Each row of a before or after table is a point. One or more steps were done to the points. Then noise was added and the rows were shuffled. The steps act on how far a point lies along the listed directions, d1 being the first. Name the steps. A step turns or swaps two directions, mirrors them in a line or flattens them onto one, adds a multiple of one to another, or multiplies one. Angles are multiples of 10 degrees, from the lower direction toward the higher: turns from -170 to 170, lines from 10 to 170 but not 90. Use the fewest steps. Two steps may share a direction if one is a turn and the other turns, adds or multiplies; they go together, in the order done. Otherwise the lowest direction goes first.

Directions:
(1): [3.6 3.8]
(2): [3.8 -3.6]
Before (10 x 2):
[1.8 4.9]
[-2.3 0.1]
[-0.2 3.1]
[3.4 6.8]
[3.1 8.3]
[3.9 -0.9]
[-1.6 3.6]
[-6.0 -1.8]
[2.5 -3.7]
[1.7 -2.2]
After (10 x 2):
[-7.4 1.1]
[-1.8 3.3]
[1.0 2.1]
[-1.7 -3.5]
[-8.4 2.2]
[-2.3 2.2]
[1.5 -4.4]
[0.7 -2.7]
[-5.2 1.3]
[5.0 3.9]
Steps: mirror d1 and d2 in the line at 110 degrees

Directions:
(1): [-1.6 -1.4 6.1]
(2): [5.4 2.9 2.1]
(3): [3.2 -5.6 -0.5]
Before (13 x 3):
[1.8 0.9 2.0]
[-0.1 0.9 -3.5]
[0.1 -4.5 -4.4]
[2.4 0.5 -1.8]
[-2.7 -1.4 -5.4]
[7.1 9.4 -1.1]
[-7.6 0.4 -9.3]
[4.0 1.3 4.4]
[-0.3 -7.0 -0.4]
[2.7 -3.0 5.3]
[0.8 3.1 -0.1]
[-0.8 1.8 1.7]
[4.3 -3.4 -2.8]
After (13 x 3):
[-1.2 1.7 0.7]
[-2.8 -4.7 2.1]
[1.1 1.2 -1.8]
[-2.3 2.0 -0.8]
[9.2 5.5 -1.5]
[-2.4 -0.4 0.1]
[4.5 -3.4 -1.9]
[5.1 0.8 -1.5]
[-5.5 -1.6 0.4]
[0.4 -5.1 -3.4]
[-0.9 -0.7 -2.4]
[4.0 -5.3 0.6]
[-9.1 3.7 -5.0]
Steps: multiply d1 by 0.7; mirror d2 and d3 in the line at 100 degrees

Directions:
(1): [4.4 4.8 -0.6 3.6]
(2): [-4.6 3.4 -4.7 0.2]
(3): [-3.9 2.0 5.3 2.9]
(4): [-0.6 -4.1 -2.1 5.8]
Before (9 x 4):
[0.1 2.2 -0.1 -0.8]
[-2.4 1.3 -1.4 0.6]
[-2.6 -2.5 -2.3 -1.4]
[2.3 -0.8 4.8 -2.9]
[1.3 -0.1 -1.4 -1.5]
[-0.7 0.2 -1.7 1.4]
[-1.6 -2.1 -1.9 -6.8]
[2.4 -3.4 2.5 1.5]
[2.6 -4.1 4.9 1.0]
After (9 x 4):
[-9.8 3.9 -6.2 4.0]
[-1.1 -0.7 1.9 1.4]
[-7.7 8.0 -4.0 0.8]
[3.3 -1.0 2.1 -1.3]
[0.6 -3.2 0.5 -0.7]
[2.6 -2.1 2.5 6.8]
[5.1 -0.1 2.4 2.1]
[-10.9 9.9 -7.7 2.4]
[6.0 -3.7 1.8 -1.3]
Steps: turn d1 and d4 by -150 degrees; multiply d2 by 2.5; turn d2 and d3 by -160 degrees

Directions:
(1): [-4.1 3.2 -1.5 3.1 0.8 6.6]
(2): [3.8 -4.8 -2.7 1.2 5.4 2.8]
(3): [-4.1 -2.6 -1.8 -7.3 0.5 1.6]
(4): [-5.3 -1.1 -2.0 3.0 3.8 -5.1]
(5): [1.8 2.0 -8.1 -0.2 -2.8 -1.3]
(6): [-1.8 -6.2 -0.2 3.1 -5.5 1.1]
Before (13 x 6):
[5.2 2.7 4.7 2.1 -6.6 0.1]
[-2.4 2.9 -5.6 1.3 5.0 2.6]
[-7.9 3.2 0.7 -0.1 5.2 8.2]
[0.7 4.1 2.0 0.8 -3.5 -1.9]
[-6.3 2.4 -3.2 0.9 7.2 4.0]
[2.2 5.4 -3.8 -0.1 -6.6 4.0]
[0.6 3.2 -3.7 -4.9 4.2 0.2]
[0.3 0.9 3.3 6.2 -0.7 1.6]
[-0.7 6.4 -1.6 -1.5 -6.5 -1.1]
[-2.5 -2.9 1.4 5.6 0.5 2.8]
[-3.3 3.0 -5.4 -1.0 -5.1 0.6]
[-4.2 5.0 -3.0 7.0 6.5 4.3]
[-2.5 -0.9 2.8 2.7 2.8 1.3]
After (13 x 6):
[2.2 0.8 2.7 -2.4 -0.9 3.6]
[-3.6 3.1 2.8 0.1 4.6 4.3]
[2.3 0.9 1.8 -3.8 -3.3 7.7]
[0.0 0.0 4.7 1.6 -0.9 5.7]
[2.8 -2.4 -3.4 -6.2 -4.8 0.3]
[2.6 5.6 2.8 0.4 3.8 1.3]
[0.7 -0.6 -0.4 -3.3 -0.3 -0.1]
[-5.6 -3.0 -2.9 0.7 -1.0 1.0]
[-4.2 -2.6 -3.8 -3.7 -0.9 0.4]
[-8.9 2.3 -0.4 -2.3 5.9 5.4]
[-3.9 -0.3 -3.4 0.8 1.2 -1.0]
[-6.6 6.1 -4.8 4.5 3.9 5.6]
[-6.2 4.4 0.3 3.2 5.8 3.7]
Steps: mirror d1 and d3 in the line at 10 degrees; multiply d2 by 0; mirror d4 and d5 in the line at 160 degrees
